Every row gives one point. Any point is a mix of the corners, with weights that add up to 1. It lies inside the corners' shape when no weight is negative. Say inside or outside, and name the corners with a negative weight.

Corners:
(1): [-3.45 -0.35  1.40]
(2): [ 1.60 -0.68 -0.91]
(3): [ 2.69 -1.07  0.47]
(4): [-0.04  3.85 -0.05]
Points:
[ 1.34  0.49 -0.06] -> inside
[-1.83  0.43  0.85] -> inside
[ 3.35  1.30 -0.55] -> outside (1)
[ 0.85  0.12 -0.48] -> inside
[ 2.19 -0.60  0.41] -> inside
[-1.81 -1.06  0.99] -> outside (4)

Corners:
(1): [ 0.43  1.40  0.99 -1.08 -0.32  0.23  0.56  0.97  0.64]
(2): [-2.31  1.84  2.85 -2.65 -0.46 -0.93 -0.34 -0.66 -0.79]
(3): [ 1.06 -0.11 -0.99 -0.30  1.33 -2.46 -3.47 -3.55  1.52]
(4): [ 1.12  0.29 -3.59 -1.84  0.73 -1.91 -4.11 -2.69 -0.33]
(5): [-1.13 -1.37  1.44  1.42 -2.37  3.35  3.87 -1.89  2.21]
(6): [-1.13  0.36 -3.43 -0.32  1.12 -3.34 -4.48 -1.70  0.77]
(7): [-0.30  0.92  0.70  1.85 -0.19  0.92  3.21 -2.52  0.03]
(8): [-0.04 -2.45  0.92  2.64 -0.25  2.67  2.89 -1.08  0.22]
(9): [-0.45  1.83  1.23  0.09 -3.15 -1.65 -0.05  0.63 -1.37]
(10): [-0.52  0.13  1.24 -1.93 -1.81 -2.06  2.30  0.16 -0.14]
Points:
[-1.48 -0.46  0.50  0.64 -0.81  1.70  3.16 -2.20  0.38] -> outside (1, 3, 9)
[-0.77 -0.41  0.90  0.59 -0.29  0.07  1.42 -2.24  1.13] -> outside (1, 4, 9)
[ 0.19  1.16 -0.85 -0.23 -0.02 -2.20 -2.67 -1.07 -0.46] -> outside (5, 10)
[-0.43  1.08  0.65 -2.26 -0.30 -2.51 -1.66  0.01 -0.43] -> outside (5, 7)
[-0.58  0.54 -0.05 -0.65 -0.80 -0.53 -0.06 -1.13 -0.13] -> outside (3)
[-0.52  0.42  0.52 -0.90 -0.58 -0.47  0.00 -1.23  0.29] -> inside
[-1.26 -0.24  0.77  0.33 -1.82  0.07  2.59 -0.82 -0.69] -> outside (1, 3)
[-0.92 -0.02  0.10  0.21 -0.50  0.03 -0.39 -0.85  1.20] -> outside (4, 7, 10)
